Each row of a before or after table is a point. One or more steps were done to the points. Then noise was added and the rows were shuffled. The steps act on how far a point lies along the listed directions, d1 being the first. What was done? A step turns or swaps two directions, mirrors them in a line or flattens them onto one, adds a multiple of one to another, or multiplies one. Angles are multiples of 10 degrees, from the lower direction toward the higher: turns from -170 to 170, lines from 10 to 170 but not 90. Use the fewest steps. Two steps may share a direction if one is a turn and the other turns, adds or multiplies; they go together, in the order done. Otherwise the lowest direction goes first.

Directions:
(1): [-0.25,-0.53,0.09]
(2): [-0.37,0.09,-0.46]
(3): [0.40,-0.24,-0.37]
Before (13 x 3)
[[-0.14,0.31,-0.42],
[-0.47,0.21,0.80],
[0.19,-0.01,-0.31],
[0.05,0.00,-0.62],
[0.14,0.21,-0.18],
[-0.03,0.40,-0.67],
[0.05,0.00,-0.59],
[-0.16,0.53,-0.52],
[-0.29,-0.11,-0.34],
[-0.36,-0.40,0.18],
[-0.11,0.20,0.13],
[0.41,0.39,-0.15],
[-0.28,-0.54,0.51]]
After (13 x 3)
[[0.11,-0.26,0.05],
[0.46,-0.38,0.45],
[0.24,-0.18,0.48],
[-0.03,-0.60,0.04],
[0.56,-0.07,0.20],
[-0.63,0.28,0.16],
[0.42,-0.16,0.10],
[0.37,-0.37,0.60],
[-0.22,0.67,-0.47],
[-0.12,0.01,0.15],
[0.25,-0.26,0.00],
[0.36,0.19,0.17],
[-0.02,0.60,-0.14]]
Steps: turn d1 and d2 by 160 degrees; multiply d3 by 0.7

Directions:
(1): [-0.11,-0.33,0.04,-0.30,-0.59,0.55,0.18,0.18]
(2): [0.76,-0.14,0.30,0.27,-0.34,-0.17,0.14,-0.12]
(3): [0.12,-0.42,0.29,-0.06,0.22,0.01,-0.63,0.46]
(4): [0.18,-0.59,-0.62,0.16,0.30,0.06,0.22,-0.02]
(5): [0.39,0.39,-0.17,-0.34,0.18,0.03,0.28,0.61]
Before (10 x 8)
[[-0.32,0.46,0.53,0.30,-0.14,-0.29,-0.28,-0.33],
[-0.49,-0.08,-0.41,0.18,0.54,0.04,-0.01,-0.31],
[0.08,-0.28,-0.15,0.23,-0.18,0.04,-0.17,-0.13],
[0.45,0.49,0.24,-0.18,-0.12,0.14,-0.19,0.50],
[-0.77,-0.14,-0.27,0.17,0.54,-0.05,-0.37,-0.15],
[0.25,0.64,-0.13,0.22,0.47,-0.39,0.21,0.31],
[-0.01,-0.28,-0.29,0.21,0.26,-0.59,-0.13,-0.78],
[-0.63,-0.05,-0.31,-0.27,0.27,0.44,-0.15,0.20],
[-0.14,0.07,-0.06,-0.19,-0.23,0.33,0.11,0.19],
[0.16,-0.23,-0.23,-0.14,-0.02,0.30,0.34,-0.02]]
After (10 x 8)
[[0.67,-0.47,0.58,0.03,-0.15,0.16,-0.52,0.46],
[0.17,0.74,-0.74,-0.35,0.41,-0.51,0.64,-0.19],
[0.78,0.12,-0.05,0.26,0.14,-0.30,0.27,0.18],
[0.14,0.18,-0.27,-0.10,-0.06,0.09,0.04,0.26],
[0.47,0.31,0.07,0.04,0.30,-0.11,0.12,0.25],
[0.01,-0.52,0.34,-0.06,-0.15,0.28,-0.56,0.40],
[-0.11,-0.23,-0.70,0.48,0.33,-0.15,0.40,-0.42],
[-0.27,-0.01,0.09,0.35,-0.35,0.14,-0.22,-0.62],
[-0.04,-0.05,0.40,-0.39,0.01,0.31,-0.33,0.41],
[-0.50,0.83,0.00,0.55,0.01,-0.43,0.29,-0.74]]
Steps: turn d2 and d3 by -130 degrees; add 1.5 times d1 to d3; turn d4 and d5 by 130 degrees

Directions:
(1): [0.17,0.18,-0.06,-0.35,0.18,-0.12,-0.80,-0.21,0.63,0.09,0.04,-0.27]
(2): [0.01,0.16,0.27,-0.13,0.10,-0.79,-0.29,0.15,-0.34,0.07,0.19,0.63]
(3): [-1.00,-0.19,0.17,-0.25,0.29,0.02,-0.09,0.09,0.11,-0.22,-0.33,0.03]
(4): [-0.02,0.41,-0.70,-0.10,0.04,0.18,-0.20,0.53,-0.16,-0.57,0.09,0.13]
Before (10 x 12)
[[-0.14,-0.12,0.16,0.12,0.00,-0.03,0.00,0.14,-0.14,0.05,0.00,0.19],
[-0.01,0.04,-0.06,0.30,-0.15,-0.64,0.15,0.33,-0.57,-0.03,0.40,0.52],
[0.72,0.23,-0.04,-0.33,0.00,0.05,-0.78,-0.40,0.56,0.05,0.06,-0.24],
[-0.81,-0.45,-0.08,-0.20,0.19,0.54,0.32,0.00,0.11,-0.04,-0.33,-0.20],
[0.76,-0.04,-0.36,0.47,-0.24,0.52,0.19,-0.16,0.10,-0.04,0.15,-0.28],
[0.56,-0.07,0.23,-0.11,-0.20,-0.51,-0.29,-0.20,0.01,0.23,0.46,0.22],
[0.42,0.29,-0.53,0.12,-0.29,0.33,-0.05,0.20,0.13,-0.37,0.26,-0.31],
[0.44,0.51,-0.14,0.14,-0.18,-0.53,0.04,0.15,-0.16,-0.21,0.22,0.37],
[-0.62,-0.02,-0.37,-0.22,0.07,0.40,-0.08,0.27,0.30,-0.09,-0.02,-0.47],
[0.76,-0.14,0.19,0.23,-0.10,-0.31,0.21,-0.43,-0.03,0.54,0.08,-0.10]]
After (10 x 12)
[[0.73,0.22,-0.01,-0.53,0.11,0.11,-1.19,-0.63,1.04,0.15,0.00,-0.55],
[0.16,0.10,-0.33,0.09,-0.24,0.42,-0.02,0.02,0.31,-0.27,0.13,-0.48],
[-0.79,-0.02,-0.19,-0.34,0.18,0.11,-0.27,0.26,0.30,-0.04,-0.03,-0.31],
[0.71,-0.27,0.20,0.27,-0.13,-0.03,0.34,-0.56,0.12,0.59,-0.01,-0.36],
[-0.07,-0.08,0.10,0.19,-0.05,-0.03,0.06,0.21,-0.26,0.01,0.04,0.24],
[0.35,-0.36,-0.04,0.47,-0.17,0.68,0.35,-0.39,0.29,0.12,-0.09,-0.50],
[0.78,-0.02,0.01,-0.10,-0.25,-0.24,-0.32,-0.25,0.19,0.20,0.49,-0.04],
[0.27,0.14,-0.34,0.50,-0.32,-0.41,0.43,0.47,-0.78,-0.14,0.48,0.50],
[-1.01,-0.47,0.12,-0.25,0.27,0.19,0.27,0.09,-0.11,-0.04,-0.31,0.13],
[0.62,0.53,-0.33,0.23,-0.26,-0.27,0.15,0.15,-0.12,-0.25,0.23,0.18]]
Steps: multiply d1 by 1.6; turn d2 and d3 by -30 degrees; add 0.5 times d2 to d4
